Rows are points. To make a cloud, some directions were put in groups of two or more. Within a group, all points are equally far from the middle, so they leave a hole (a ring in 2 directions, a hollow ball in 3). The other directions are filled evenly. Then the cloud was stretched, turned, moved and blurred a little. How many holes are there, and how many directions does each take, smallest first?
In the rows, zero is written as 100.

Cloud (21 x 3):
90 153 70

104 78 86

147 97 122

130 130 148

151 108 77

79 70 122

84 124 141

127 160 64

138 97 82

126 88 88

155 101 88

18 129 84

86 100 142

67 149 108

41 116 132

106 128 54

61 75 133

61 83 55

97 80 75

104 111 145

79 140 61
Holes: 1 (2)

Cloud (27 x 4):
134 100 68 113

131 51 51 92

111 33 128 131

82 42 136 88

82 27 118 103

82 116 59 70

80 47 122 62

130 76 67 48

72 115 134 103

54 59 85 62

85 35 96 55

68 128 94 84

71 116 63 71

114 29 115 135

137 80 98 146

97 115 87 150

135 106 109 129

123 96 146 108

92 76 145 72

65 121 88 72

48 87 121 87

94 115 61 128

111 45 132 144

84 111 141 96

128 102 133 80

109 19 78 105

58 98 65 62
Holes: 1 (4)

Cloud (81 x 8):
141 81 143 93 81 54 98 109

96 66 145 119 102 118 107 98

91 103 133 139 68 39 86 80

131 50 113 115 162 86 87 118

112 71 143 149 90 101 83 146

142 62 122 94 156 133 104 114

130 109 133 82 122 81 120 104

133 69 114 116 98 143 54 141

118 63 113 126 135 76 111 144

103 91 89 92 59 168 90 83

91 51 161 123 112 133 60 127

82 75 137 128 166 57 76 110

110 91 114 82 56 58 88 99

113 74 108 109 35 85 51 122

116 158 93 128 127 76 86 58

110 109 95 66 99 92 61 85

102 122 150 118 127 101 112 136

81 78 128 86 163 92 86 84

135 66 125 80 106 103 82 80

103 145 118 109 122 107 43 134

123 87 67 79 131 86 88 121

125 79 136 66 105 127 78 91

81 72 86 147 99 69 115 80

123 124 133 123 92 103 67 164

91 134 105 120 91 61 148 122

105 75 90 114 78 116 49 156

107 64 113 91 101 75 99 74

134 103 117 68 128 74 86 110

131 72 139 115 74 80 100 118

84 127 123 89 126 108 59 107

127 124 117 77 113 108 85 162

92 96 159 99 153 66 100 145

117 88 98 88 136 144 91 128

100 154 85 129 124 106 95 139

96 96 149 117 82 97 118 101

140 96 151 72 53 59 78 112

103 81 157 116 76 66 101 145

95 95 119 159 80 95 81 67

90 162 90 120 136 96 119 91

124 112 127 74 106 95 73 70

81 135 67 130 120 86 66 147

79 105 133 92 115 131 94 81

117 63 111 111 92 81 94 162

135 65 78 159 71 85 108 140

141 88 134 128 74 73 81 138

79 109 119 132 75 52 59 110

133 78 126 122 144 100 45 134

106 104 155 104 131 77 87 145

85 62 137 136 130 110 55 67

89 151 134 122 59 142 115 129

104 105 94 122 108 105 94 56

127 112 89 94 121 81 120 165

134 121 95 111 32 88 69 125

135 99 106 121 40 60 94 131

116 65 119 94 86 73 140 82

72 104 75 146 103 66 114 105

96 72 161 101 95 147 78 103

116 98 99 117 91 101 79 149

135 138 107 116 106 137 74 164

151 98 90 134 151 85 65 127

79 33 96 86 84 79 69 134

57 65 145 109 105 132 68 149

113 127 115 152 111 87 122 65

70 114 84 136 107 101 56 141

121 46 91 128 165 101 59 88

82 68 99 125 124 71 61 111

102 91 120 66 104 71 75 58

117 91 129 129 109 110 143 72

150 71 98 108 85 66 90 73

136 89 121 126 117 116 119 49

106 106 129 139 67 77 74 138

114 81 110 75 131 31 57 117

135 160 151 86 127 133 59 133

107 95 153 127 76 105 80 102

93 72 182 91 81 73 88 130

90 116 102 132 130 111 133 142

76 51 117 116 125 104 131 130

151 111 83 106 123 85 93 144

95 60 163 122 69 70 93 138

111 101 123 90 76 80 80 195

128 81 124 137 113 83 100 59
Holes: 0

Cloud (107 x 9):
124 52 54 98 99 133 64 101 85

109 79 109 102 87 12 122 78 118

109 51 94 70 134 66 108 95 44

135 59 106 84 105 12 103 96 72

104 125 114 132 124 102 57 127 46

129 61 119 141 85 37 72 122 77

93 103 105 120 50 66 64 128 134

112 42 104 108 158 104 101 112 42

145 36 115 67 118 90 73 134 86

63 85 86 148 139 137 66 112 87

130 70 103 125 154 98 55 106 119

157 94 99 61 139 42 122 103 81

56 110 66 138 134 125 74 105 149

101 149 46 110 82 148 105 125 65

147 113 121 110 157 136 111 73 115

41 127 91 104 95 78 66 83 115

133 95 78 117 138 143 46 100 138

95 130 81 118 81 84 159 144 119

145 60 130 55 73 121 143 72 78

86 138 85 74 145 72 132 105 146

93 158 60 56 113 68 141 111 105

154 65 104 87 81 162 126 88 52

88 107 132 77 75 100 107 145 49

114 123 145 73 88 87 134 135 73

99 117 123 132 103 54 70 116 142

87 135 123 45 75 86 95 176 123

119 129 112 66 164 81 125 133 90

91 74 62 171 71 76 85 147 111

70 111 95 79 126 97 49 171 80

112 60 109 70 49 98 145 111 130

140 88 93 92 81 126 112 63 150

138 56 153 41 113 116 158 97 85

124 71 101 54 125 33 112 85 122

117 160 81 127 90 142 85 164 78

90 158 77 79 69 107 97 83 68

69 89 82 77 106 77 164 106 66

65 100 94 149 96 44 87 135 140

133 130 78 120 160 139 80 46 131

58 92 63 131 89 49 62 82 109

143 37 88 73 88 113 81 66 63

94 92 97 81 68 108 78 132 156

91 47 137 78 125 101 84 107 58

108 97 33 149 83 95 98 45 134

164 65 88 47 85 88 155 84 53

51 67 78 148 109 96 80 106 64

107 82 36 159 121 94 139 103 111

94 43 98 115 135 69 87 155 80

63 109 117 71 103 63 91 150 67

95 58 56 114 85 63 90 168 91

59 125 73 158 102 144 102 110 84

77 54 109 38 105 83 136 140 101

66 92 79 148 134 98 56 121 69

128 85 38 137 137 132 92 58 108

100 121 106 81 50 134 122 95 103

121 118 111 70 92 171 133 111 108

119 87 96 140 68 132 61 129 54

119 69 79 33 88 139 119 109 71

104 66 95 139 150 51 107 132 119

93 89 105 89 86 139 32 143 103

151 99 73 101 125 127 105 154 97

88 75 126 93 110 137 58 142 62

91 94 140 88 116 121 113 108 45

86 81 122 50 128 63 104 125 131

149 63 99 39 103 117 137 153 57

84 86 69 116 101 104 163 119 47

145 90 112 63 108 97 48 149 113

111 88 128 108 108 51 140 152 48

103 86 110 30 129 124 85 79 92

80 108 108 106 138 85 136 66 135

161 89 140 82 111 79 74 145 84

114 79 41 144 65 124 82 82 128

63 132 122 40 132 121 88 107 99

68 76 56 119 100 48 73 129 76

129 69 90 107 161 76 92 138 92

61 93 93 83 120 70 63 89 91

64 116 80 170 125 137 78 120 111

97 76 107 67 139 138 101 141 50

168 81 103 81 141 112 66 132 82

106 126 107 110 94 93 48 188 107

85 46 92 81 119 21 122 141 83

134 55 39 148 129 119 116 52 91

117 82 42 105 83 66 148 80 151

75 86 95 37 92 114 140 149 84

82 47 123 132 117 84 57 98 80

62 122 59 49 81 129 81 147 83

150 23 47 134 115 74 107 105 101

136 64 74 92 58 71 62 93 112

126 64 78 82 139 28 122 130 110

117 49 99 85 102 77 77 54 68

77 92 134 94 114 104 108 87 144

120 102 81 176 124 87 58 51 113

133 33 75 99 55 77 112 80 138

98 179 78 94 55 53 86 151 140

168 87 109 55 137 58 93 112 83

111 134 66 113 154 134 97 126 137

110 21 52 90 95 46 106 110 73

141 56 64 129 152 54 145 108 92

81 82 128 79 59 85 117 132 128

132 122 91 81 64 125 118 86 55

123 72 84 98 150 136 53 123 79

112 168 94 56 49 61 86 126 109

114 107 120 19 121 109 123 121 135

74 136 60 79 107 47 106 79 146

82 84 143 75 77 58 108 139 105

77 113 43 118 116 102 117 102 161

138 70 91 82 149 124 56 115 68

119 46 93 64 142 67 108 119 52
Holes: 2 (4, 4)
